Rows are points. Each copy is the shape, with its points in the same order, turned, moved and blurred by noise. Is it also mirrored, or only turned?
(in the rows, 128 means zero)

Shape (5 x 2)
[[152 117]
 [ 85 146]
 [ 96 103]
 [ 82 120]
 [159  87]]
Copy 1 (5 x 2)
[[117 140]
 [156  82]
 [169 122]
 [173 101]
 [127 171]]
Copy 1 is: only turned
Copy 2 (5 x 2)
[[136  90]
 [127 160]
 [ 98 127]
 [104 152]
 [108  62]]
Copy 2 is: only turned

Shape (7 x 4)
[[124 150 170 129]
 [114  82 123 115]
 [125 141 179 140]
 [176  82  60  94]
 [116 112  85 123]
 [119 131 151 103]
 [168 128 159 150]]
Copy 1 (7 x 4)
[[157 155 105 128]
 [171  86 140 132]
 [147 170 111 106]
 [133  28  93 170]
 [135  81 144 159]
 [173 133 117 147]
 [123 135  81 112]]
Copy 1 is: mirrored
Copy 2 (7 x 4)
[[127 144 102 158]
 [105 120 140  99]
 [113 146  92 171]
 [153  64 187  97]
 [145  98 131  88]
 [137 147 131 142]
 [112  90 111 175]]
Copy 2 is: only turned
Copy 3 (7 x 4)
[[152  89 161 128]
 [108 153 164  90]
 [140  85 161 120]
 [ 72 209 147 147]
 [126 175 127 108]
 [144 124 171 123]
 [100  88 146 142]]
Copy 3 is: mirrored
Copy 4 (7 x 4)
[[ 97 115 136 110]
 [156 135 141 150]
 [ 80 127 138 111]
 [230 139 133 111]
 [167 136  96 147]
 [129 100 146 119]
 [112 160 156  84]]
Copy 4 is: only turned

Shape (11 x 8)
[[146 153 149 167 182 158 121  90]
 [ 72 128  72 141 111 155 182 132]
 [177 144 161 120 126 138 118 118]
 [135 167 130 117 119  94 169 100]
 [133 124 162 112 140 128  98  93]
 [155 108 111 103 126 132 133 158]
 [178 142 147 110 178  83  78 127]
 [140 130 166 121 137 156  83 148]
 [140 143 173 162 176  88 212 148]
 [146 141 169  65 160 164 118 161]
 [161 158 162  95 125 135  85 167]]
Copy 1 (11 x 8)
[[184 170  64 125 162 146 108 116]
 [143  63  94  63 122 111  97 158]
 [146 150 115 141 158 117 148  83]
 [126 125 118  73 145 144 117  74]
 [172 178 131 115 153 107 114 101]
 [130 108 144 144 133 125 129 128]
 [146 180 143 173 130 151  90  68]
 [173 161 119 160 123  89 134 110]
 [120 153  88  79  98 212 146 122]
 [203 129 147 151 108 124 159  99]
 [154 141 128 170 114  98 150  74]]
Copy 1 is: mirrored
Copy 2 (11 x 8)
[[112 103 128 152  97 167 178 143]
 [181 139 177 144  79 106  73 141]
 [103 129 137  99 153 160 152 118]
 [119 189 159 125 129 160 116 155]
 [106 137 126 154 148 160 143  95]
 [140 124 113  96 148 125  96 122]
 [ 68 135  73 134 169 147 144 145]
 [115 103 126 127 161 115 161  99]
 [163 201 100  98  94 142 178 175]
 [160 107 121 123 203 136 157 126]
 [102 117 132 107 196 110 152 122]]
Copy 2 is: mirrored

Shape (17 x 11)
[[116 136 172 120 152 105 149 179 110 140 152]
 [109 149 129 194  95 108 135 136  97 149  45]
 [ 95 102  94 132 115 138 163 153 134 145 135]
 [ 76 188 155 127  71  95 103 118 118  89 152]
 [ 75 103 100  94  92 160 123 130 137  98 147]
 [151 119 133 132 115 143 133 167  93 128 171]
 [158 145 102 126 143 162 149 153  97 107 130]
 [166  86  99 131  95  54 122 133 149 125 112]
 [ 95 103 118 171  78 140 129 120 153 125 209]
 [115  99 103 105 142  90  98 110 119 129 172]
 [150  87  84 125  77 150 127 123 109 143 121]
 [162 109 139  97 126 116 104 198 154 136 195]
 [167 133 191 148 154 100 116 107 155 161 188]
 [ 98 125 138 140 119 110 148 147 138 137  80]
 [146 166 143 123 147  95 171 132  93 181 143]
 [114  96 114  63 155 133 141  88  87 116 126]
 [155 133 112 103 136 111  79  92 125 140 177]]
Copy 1 (17 x 11)
[[ 78 124 149 150 176 130 151 174 132 130 105]
 [115  89 134  86 146 155  79  86  88 150 148]
 [164 124 128 139 147 144 132 137 158 164  95]
 [ 98  91 138 117  64 171 140 165  97  85  88]
 [175 144 101 154  94 154 119 170 141 129  75]
 [115 119 125 122 158  88 125 164 143 121  67]
 [135 105  81 145 159  82 138 136 114 136  94]
 [159 169 166  61 127 106 156 151 100 158 117]
 [178 114 170 123 106 135 131 148 183  85  68]
 [155 128 142 116 107 106 152 212 144 133 130]
 [167 146  98  82 124 101 107 136 150 149  95]
 [102 176 169 148 139  70 164 182 147 131  62]
 [ 98 141 173 115 146  85 180 154 167  61 149]
 [126 135 138 128 145 165 124 122 107 150 134]
 [ 76  88 119 101 166 117 180 146 152 146 136]
 [153 138  56 123 142 132 149 211 139 135 144]
 [131 130 125 106  86  70 163 187 150 108 134]]
Copy 1 is: mirrored
Copy 2 (17 x 11)
[[ 94 118 144 121 122 171 147  80 157 174 138]
 [ 47 163 131  53  95 134 106 122 101  97 156]
 [107 147 142 124 121 179  90 125 111 142  90]
 [116  99  82  92  50 100  93  80 164 143 122]
 [157 116 137 128 108 126  65 108 105 147  74]
 [111 108 159 127 111 164 149  88 145 116  88]
 [134 118 146 126 107 183 144  80  94  96 121]
 [149 162 166  75  86 161 126 178 167 122 126]
 [105 125 112 166 103 128  86 133 172 113  54]
 [148 135 167 155  63 134 130 138 141 164 110]
 [132 138 165  96 106 142 126 144  95  99  62]
 [145  64 166 135 127 182 148 130 184 151 100]
 [109 119 110 165 123 126 199 144 187 141 139]
 [ 95 152 131  84 126 148  99 121 118 146 148]
 [ 84 146 115 113  90 183 193 105 122 159 127]
 [171 165 162 135  94 126 143  94  78 175 111]
 [155 103 141 154  61 125 170 149 129 140 114]]
Copy 2 is: mirrored

Shape (17 x 12)
[[178  75 119 150 132 128 147 151 109 144  99 115]
 [126  87 165 132 130 156 148 145 139 105  94 140]
 [104 139 145 110 193 110  74  86 146 166 130  90]
 [112 158 158 145 148 128 104 124 149 157 174 146]
 [126 102 142  92 129 138 179 216  93  86 131 111]
 [ 79 140 140 161 158 111 112  91 122 173 141 113]
 [122 109 125  77 106 137 185 140 103 133 169 133]
 [141 126 153  83  96 112 140 117  75  66 161 145]
 [ 94 122 129 177 187  75  92 114 149 122 148 103]
 [ 64 128 116 154 148 117  94  97 138 157 166 119]
 [104  80 135  84  94 127 149 143 101  73 101 129]
 [111 145  93 135 165 137  87  78 178 127 160 114]
 [138 105 144 166 112 167 106 173 111 139 106  63]
 [ 91 150 102 133 135 104  74 137 141 176 168 142]
 [103 176 119 144 145 104 139  93 140 111 105 104]
 [100 126 145 142 128  98 113 100 173 156 186  89]
 [125  86 135 118 135 171 169 156  63  75 143 121]]
Copy 1 (17 x 12)
[[ 76  84 118 143 140  96 153 190 145 155 143 102]
 [110 149 123 130 145 100 140 140 171 180 150  92]
 [157 145 118 139 171 118 183 147 137  48 156 116]
 [122 152 117 120 116 126 138  88 143  78 128 125]
 [129 106 163 125 137 135  96 163 133 181 117  37]
 [133 145 112 132 139  86 151 104 106  70 155 130]
 [116 112 131 184 135 160  91 125 124 151 124  79]
 [145 131 150 175 118 179 153 129 123 182  90 110]
 [139 111 111  97 159  74 186 108 111  88 108 121]
 [132 156  95 118 161 101 148  96  89  74 128 144]
 [137 146 139 151 165 147 135 155 124 223 122  97]
 [141 148  44 116 153 122 152 127 132  75 104 140]
 [ 93 161 135 116 124  79 125 214 132 125 129 102]
 [111 124 119  89 145 149 128 108  98  61 134 151]
 [185 127  88 128 124  93 151 128 130 120 132 142]
 [126 151 115 146 165  90 128 114 140  64  89 138]
 [101 139 123 153 116 138 131 158 114 188 115  43]]
Copy 1 is: only turned
Copy 2 (17 x 12)
[[ 98 153 157  93 133 126 167  80 136 159 123 141]
 [128 100 142 111 161 134 136  59 150 141 155 113]
 [121 154  93 126 172 131  83 161 189 163 185 176]
 [136 116 114 151 124 172  81 152 162 149 144 135]
 [ 84 109 132 172 121 132 206  63 171 157 160  82]
 [119 139 116 133 162 136  81 148 199 133 114 159]
 [141 133 126 144 118 165 195 111 210 148 134  82]
 [164 139 167 193 149 132 173 128 167 154 166  63]
 [120 122 101 176 162 102  87 131 164 173 125 197]
 [137 133  74 153 167 144  93 151 179 146 103 154]
 [142 130 125 150 177 101 180  69 175 148 157  70]
 [174 127  66 136 154 132 117 170 150 143 151 180]
 [ 50 100 126 101 170 128 150 116 116 151 128 109]
 [120 161  65 153 123 142  89 156 158 144 114 129]
 [138 110 130 144 147  84 120 151 191 113 154 158]
 [142 100  90 133 140 136 102 174 185 189 114 136]
 [107 128 153 169 177 169 208  73 161 138 141 104]]
Copy 2 is: only turned
Copy 3 (17 x 12)
[[117 155 111 139 150 108 169 189 113 174 125 124]
 [ 98 100  87 129 167 138 157 135 115 152 128 110]
 [187 108 166 120 123 137 135 140 130  62 115 124]
 [143 143 161 105 165 133 108 104 156 104 150 131]
 [ 82 130  99  72 124 149 191 139 104 189 181  82]
 [189 141 148 134 129 161 109 121 155 117 122 128]
 [ 86 122 151  81 105 132 145 109 109 194 140 134]
 [ 92 130  83  65  88  99 153  88 127 148 145 156]
 [182 126 133 150 127 142 137 142 190  92 164 120]
 [174 133 159 152 111 140 106  96 163 116 133 107]
 [ 84  92  74 106  92 128 157 122 117 173 121  96]
 [137 123 172 162 110 115  95 126 136  71 159 135]
 [126 188 110 159 154 142 186 137  93 132 124  79]
 [150 157 183 110 126 117  88 122 173 109 132  85]
 [130 137 107 128 103 184 102 148 141  98 144 151]
 [135 141 187 146 123 151 151  99 181 103 128 138]
 [115 121  79 111 119 125 172 106  76 194 177 119]]
Copy 3 is: only turned

Shape (18 x 12)
[[ 84 108 124 158 108 158  99  87 107 178  85  96]
 [ 71 140 120  81 170 110  93 102 137 156 109 101]
 [140  90  86 154 110  82 124 172 103 168 154 112]
 [144 100  99 162 134 131  88 124 129 118 159 108]
 [ 77 122 171 105 125 115 109  89  82 111 127 167]
 [145 155 158 160 170 150 157  95  78 166 119 164]
 [111 176 109 137 119 119 124  90  81 142 174  86]
 [158  97 154 137 163 148  71 142 117 101 121 158]
 [ 83 157  95 103 154 149 151 141 157 135 107 165]
 [140 113 176 118 154 117  90 164 136  97 112 130]
 [104 111 113 123 161  71  97 139 106 123 128 104]
 [ 97 102 139 147  89  69  90 142 162 120 170 165]
 [146  94 161 122 136 106 128 168 148  89 131 120]
 [158 171 103  86 119  81 106  93  96 167 118  91]
 [148 175 169 101  99  71 157 150 161 170  98 100]
 [134  89 149  75  99 107 141 161 135 102 107 156]
 [138 139 104  99 169  78 148 106 111 111  87  99]
 [140 179 152 140 123 100  68 139 100 141  93 141]]
Copy 1 (18 x 12)
[[172  97 128 137 156 193  50 140 109 144 130 127]
 [198 153 108 167 139 122  62 151 150 101 137 151]
 [164 142 171  96 141 164 159 128 144 157  83 185]
 [158 139 175 115 140 131 109  92 132 164 106 120]
 [158 153  94 172 195 164 130 124 136 100 148  97]
 [143  95  40 136 143 155 123 127 153 172  83  92]
 [201  78 139 155 139 141 133 109 188 133 122 107]
 [126 162 117 123 185 101 113 104  85 159 105 120]
 [102 129 104 159 108 112  94 189 161 123 125 126]
 [142 167  96 124 156  99 136 123  70 117 113 128]
 [183 164 138 162 146 121 129 120 129 129  99 168]
 [160 195 170 108 148 151 167 152 127 136 148 110]
 [142 165 127  95 119 114 151 110  85 101 118 137]
 [200  98 106 135 141 113 120 107 181 154 168 180]
 [177 117  74  85  86 135 164 150 118 119 173 167]
 [ 95 157 112  98 145 137 157 126 106  88 151 167]
 [161 142  90 174 100 130 124  78 153 112 122 182]
 [183 127  95 150 156 119 144 137  97 176 166 143]]
Copy 1 is: mirrored
Copy 2 (18 x 12)
[[184 148 173 164  63 155 108 104 120 150 130 155]
 [109 112 164 132 102 167 135  68  92 120  90 135]
 [154  87 106 187 110 136 133  99 217 133 107 123]
 [151 113  96 116  89 113 111 120 171 131 107 138]
 [188 134 166 130 143 150 155 136  96 132  57 110]
 [153  87 201 162 134  87 127 174 117 158 123 132]
 [140  97 140 140 141 175  61 144 139 140 111 124]
 [161 128 139  83 112  80 181 129 154 130 106 137]
 [111 131 159 166 120  92 128  84  95 106 116  72]
 [144 123 121  96 132 113 203 108 137 149 118 121]
 [129  96 131 128 117 152 145  81 161 156  71 123]
 [164 114  73 151  89 154 175 137 149 110  73  71]
 [149 118  80 127 145 104 188 103 142 154 115 118]
 [ 81 127 153 162 145 186 117 135 157 131 102 166]
 [ 87 121 114 200 151 175 187 131 121 159 159 118]
 [154 159 102 167 169 111 200  97 136 120  96 116]
 [ 84 127 145 155 152 124 130  91 131 182  78 146]
 [120 140 176 117 114 162 171 155 166 149 125 106]]
Copy 2 is: only turned
Copy 3 (18 x 12)
[[187 107 104  94 154 159 167 161 144 123 114  84]
 [148  92  80 106  98 121 163 161  96  92 157 138]
 [136 109 118 125 189 137  99 134 155 172 145 196]
 [153 128 113 159 151 144 143 109 147 113 103 186]
 [138 183 105 106 148  67 131 176 128  96 147 104]
 [131 151 139 125 168 116 158 125  74 170 138  72]
 [147 104 176  90 151 126 115 111 125  83 146 127]
 [120 193  59 142 144 105 164 113 124 139  81 156]
 [120  91 102 167 110  67 170 129 138 143 176 113]
 [105 186  69 129  97 116 136 133 131 143 124 158]
 [136 134  86 102 140 117 144 140 113 120 162 193]
 [183 160  92 168 137  83  75 158 148 135 152 183]
 [100 197 105 154 107 128 127 150 148 147 150 185]
 [130  80 155  56 113 102 129 137 110 125 104 168]
 [102 116 151  95  50 121  97 159 132 189 152 138]
 [ 92 173 104 141 118  75 132 186 181 158 134 168]
 [119 136 141  86 111 100 196 152 109 132 152 175]
 [151 150  90  76 115  93 118 102 117 152 115 121]]
Copy 3 is: mirrored

Shape (18 x 12)
[[164 101 134 112 133 120 129 156 165  77 133 153]
 [ 78 136 133 123  81  89  75 137 130 154 189 130]
 [126 122  84 162  66 143  92  99 143  93 107  90]
 [ 91  96 177 115 127 113 144 163 182 158 131 166]
 [120  95 114 163  88  88 123 117 103 124 139  81]
 [126 105 132 105 126 162 138 157 151  73 102 125]
 [111 103 193  96 134 153 139 143 166 122 171 139]
 [155 125  93 148  94 134 100 109 144 127 125  58]
 [129  94 150  77 117 126 132 172 184 156 134 142]
 [168 116 118 180  96 138  98  64 116 113 123  88]
 [147 163 112 181 141 123 119 110 143  67 115  78]
 [145 128 144 110 124 109 106 100 143  46  82 110]
 [101 144 158 142 115 104  45 165  82 148 136 140]
 [107 158 112 113 119 110  77 134 122 129 114 190]
 [120 158 117 129  64 106 109 144  93 149 159 139]
 [ 93  71 158 103 138 146 151 158 161 139 150 161]
 [135 133 164  97 144 138 161 127 148  82  83 125]
 [ 92 158  97  86 158  81  76 128  67 122 133 148]]
Copy 1 (18 x 12)
[[159 142 110 132 168 157 115 164 114 170  72 129]
 [ 83 132 108 169  84 142 135 143  99 148 180 150]
 [103 102  84  95 172  93 114 117 163 141 168 120]
 [193 114 114 151  81 168 113 160  91 126 112 158]
 [105 120 140 117 129 136 132 160 185 150 159 153]
 [163 120 118  85 154 148  95 124 118 153  82 129]
 [176 161 111 105 106 188 149 133  81 139 111 150]
 [126  91 119 104 181 111 166 120 149 161 163 136]
 [180  96 104 130 111 144 143 171  74 172 107 149]
 [127 145 128 106 202 104 155 126 180 119 172 154]
 [132 119 122 133 202 150 135  80 182 133 134 108]
 [163 155 142 119 195 125  79  98 149 172 119 124]
 [ 69 124 133 188 125 147 103 120  97 134 148 205]
 [104 134 111 179 132 108  96 136  81 115 109 141]
 [ 74 121 140 146 128 136 127 168  95 119 159 131]
 [176 131 101 109  79 174 139 153  93 128  85 150]
 [193 135 161 106 166 153  99 111 113 142  95 119]
 [ 64 144 178 184 113 104 118  94 106 155  96 141]]
Copy 1 is: only turned
Copy 2 (18 x 12)
[[115  66 146 174  95 116  82 103 129 118 105 106]
 [119 153  93 122 152 141 158 106 113  94  44 103]
 [ 79 149 130 168  76 133 185 120 112 119 136  77]
 [171  80  94 106 130  91  97 121 155  76  95 116]
 [113 154 139 170  81 116 181 159 117 104  93 134]
 [ 84  72 144 146  78 120  99 119 167 128 143 108]
 [144  89  88 119  93 121  68 138 160 118  67  89]
 [ 80 169 108 164  71 127 147 141  86 130 133 114]
 [130  67  88 107 121  85  88 125 120  91  94 128]
 [128 161 141 174  67 146 160 157  75 150 138  78]
 [109 176 142 201  84 158 120 126 144 133 153  98]
 [ 89 110 187 159 108 182  97 144 136 104 147  83]
 [114 171 152 106 177 101 135 118 123 140  75  92]
 [129 117 146 109 165 138 143  71 120 129 114 101]
 [108 141 110 143 170 113 178 125 121 148  73 118]
 [164  73 102 100  91  99  93 109 167 109  83 126]
 [124  89 143 143 109 149  78 152 170 120 156 116]
 [115 151 178  97 172 162 134  88 124 144  96 165]]
Copy 2 is: only turned
Copy 3 (18 x 12)
[[142 104 124 104 112 130 129 158 153 108 172  86]
 [105 120 195 116 151  71 136 101 130 112  77 130]
 [ 98 165 123 115  93  66 151 170 118  92 159 188]
 [116  77 110 157 175 102 110 122 126  92 111  70]
 [ 82 146 122 113 157 112 148 147 163 110 113 190]
 [119  94 106 138  92 122  97 162 126 117 175 125]
 [116  74 102 105 136 110 100 106 116 140 130  79]
 [131 157 104  97 117 108 145 163 112 113 128 201]
 [130  74 124 121 154 115 100 157  91  99 120  81]
 [105 193  87  99 108  92 169 162 138 132 130 179]
 [166 158  99 124  77 111 152 122 156 122 151 182]
 [126 142  94 101  47 107 108 160 176  95 136 128]
 [118 146 179 170 138  65 119 143 161 168  74 120]
 [124 159 177 165 106  96 124 142 141  94 120  81]
 [107 170 183 125 166  90 103 119 136 123 118 142]
 [ 89  63 108 147 155 128 119 123 106 118 135  73]
 [135 123  71 131  88 134  80 139 147 107 153 105]
 [102 162 198 166  81 149 115 125 157 132  72 122]]
Copy 3 is: mirrored

Shape (17 x 12)
[[116 132 152  87 129 135  57 164 146 141 192 118]
 [153 113 134 140 104 133 137 111 110  85 126 140]
 [ 91  93 115 102 159 109 143 146 123  74 134  77]
 [175 131 167 124 103 135 155 103 100 170  95 171]
 [175 133 154 106  88 126 135  76 117 140  72 148]
 [107 130  78  87 175 159  68 135 113  78 169 110]
 [125 152  87 121 136 159  85 176 169 120 158  98]
 [153 108 167  96  63 189 138 108 144 194 108 156]
 [ 87  88 119 140  73  94 116 108 102  93  80 141]
 [145  71 133 145  84 117 134 108 124 152 129 154]
 [ 86 118 128 134 133 157 121 141 102  96 145 130]
 [143 157 161  96  70 168  93 180 165 129 165 143]
 [104 137 117 117 152 143  95 102 161  89 184 111]
 [ 75 112 141 147 116 103 143  77 118 114 103 140]
 [144 125 155 111 143 167  78 165 179 131 132 164]
 [ 92 130  87 119 136  97 145 135 107 110 136 135]
 [109  92 131  97  88 112 151  83 137 106 115 194]]
Copy 1 (17 x 12)
[[124 154 125  73  91 162 146 157 129 147 181 139]
 [146 165  91 164 127 116 154 111 136 120 101 130]
 [105 108  95 127 137  53 161 158 112 156 138 117]
 [130 162 126 207 116 178 112  81  98 113 102 147]
 [143 160 132 210  92 148 107  99 127 133  77 149]
 [ 73 162 136  91 129 113 195 158 169 170 145 100]
 [129 156 162  63 145 122 178 146 133 154 134 160]
 [171 203 154 167  85 177 110  96  52 142 110 136]
 [128 147 110 151  87  70 117 115 126  76  73  95]
 [134 168 103 157  79 123 149  92  77  92 106 146]
 [110 156 108 109 149 109 145 124 114 127 124  89]
 [201 178 152  98 123 170 137 138 122 132 161 140]
 [122 144  97  80 108 118 172 121 149 187 130 123]
 [113 124  92 138  98  97 110  80 113 126  79  96]
 [155 140 143 102 117 197 171 162 104 138 113 129]
 [ 97 114 132 129 123  84 158  89 130 120 132 116]
 [158 134 117 176  65 117 155  82 112 118  98  81]]
Copy 1 is: mirrored
Copy 2 (17 x 12)
[[151 154 145 160 116  94 150 154 151 173 211 117]
 [119  90 102 145 138 142  99 119 118 102 140 118]
 [103 112 107  65  84 118 120 141 142 136 162 155]
 [171 122 131 161 183 141 133 140 105  90  80 108]
 [148 115 102 157 202 143 122 161  82 105  98 130]
 [118 134 100  99 121  76 124  76 151 194 198 144]
 [100 165 110 158 121  78 116 136 189 162 179 154]
 [157 111 136 172 202  79 135 196 131 112  93  81]
 [ 70  74 125 119 146 115 151 133  82  72 151 150]
 [118  80 136 157 146 131 167 152 127 102 102 106]
 [119 114 131  99 134  96 119 105 153 105 174 120]
 [141 147 142 204 140  77  95 167 142 130 183  93]
 [106 124 127 115 143 134 106 123 168 181 203 123]
 [ 93  93 147  85 172 154 143 132 119  86 144 136]
 [167 113 157 181 151  87 107 148 172 150 169 156]
 [ 87 144 142  96 113 118 134 105 126 123 133 142]
 [100  71 176 122 163 122 116 141  79 123 115 117]]
Copy 2 is: mirrored
Copy 3 (17 x 12)
[[152 166 192  94 129 122 115 176 111  93  91 123]
 [ 97 106 140 153 117 119 159  90 124 117 122 155]
 [153  82 144 140 126  69 131 140 173 129  73 162]
 [117 115 109 104 132 168 174  70 130 134 170 102]
 [115 102  86 125  87 144 174  91  97 127 162 102]
 [ 86 119 181 130 114  79 124 201 158  92  91 141]
 [114 176 164 106 103  84  84 164 133 130 114 171]
 [163 165 122 137 116 140 164 114 107 157 222 107]
 [140  89  90 215 113 151 138 110 118 113  99 153]
 [148  91 145 151 125 176 138  95 112 138 159 158]
 [118 134 151 165 165 101 137 146 155 111 107 140]
 [155 208 172 107 114 102 126 116 103  83 147 139]
 [107 115 153 112 147  78 126 182 103 100 108 182]
 [126  86  84 164 168 136 144 129 114 117 129 148]
 [129 145 175 100 126  90  84 139 102 103 164 108]
 [129 106 106 131 131 126 127 141 174  97 103 171]
 [146  79 112 164 123 134 160 114 113  79 176 163]]
Copy 3 is: mirrored
Copy 4 (17 x 12)
[[118 131 153 102 123  90 131  73  96 104  88  45]
 [128 162 114 132 115  98 163 132 115 136 129 155]
 [117 133 121 194 147  93 120 107 126  63 114 138]
 [174 196 131 108 102 147 115 148 113 177 131 124]
 [194 175 119  96 115 111 105 156 121 162 136 150]
 [ 40 143 132 121 157  64 104  93  96  82 124 101]
 [ 79  90 146 107 131 108 133 106 126  92 143  69]
 [180 164 153  56  75 160 113 165 128 144  87 124]
 [139 118 121 175 117  77 120 145 107 172  82 178]
 [146 159 116 117 124 136 150 137 142 161  69 137]
 [ 79 146 161 151 115 105 127 107  93 117 105 141]
 [144 111 156  78  72 112 165 120  79 109 115  62]
 [ 93 121 136 101 165  96 133  60  98  90 117 131]
 [142 132 138 162 149 120 103 103  99 156  98 183]
 [109 129 116  86  67 126 113  82 110 120 120  71]
 [ 92 124 123 178 172 125 121 133  88 128 115 130]
 [154 146  81 113 122 135 121 142  71 139  76 184]]
Copy 4 is: only turned
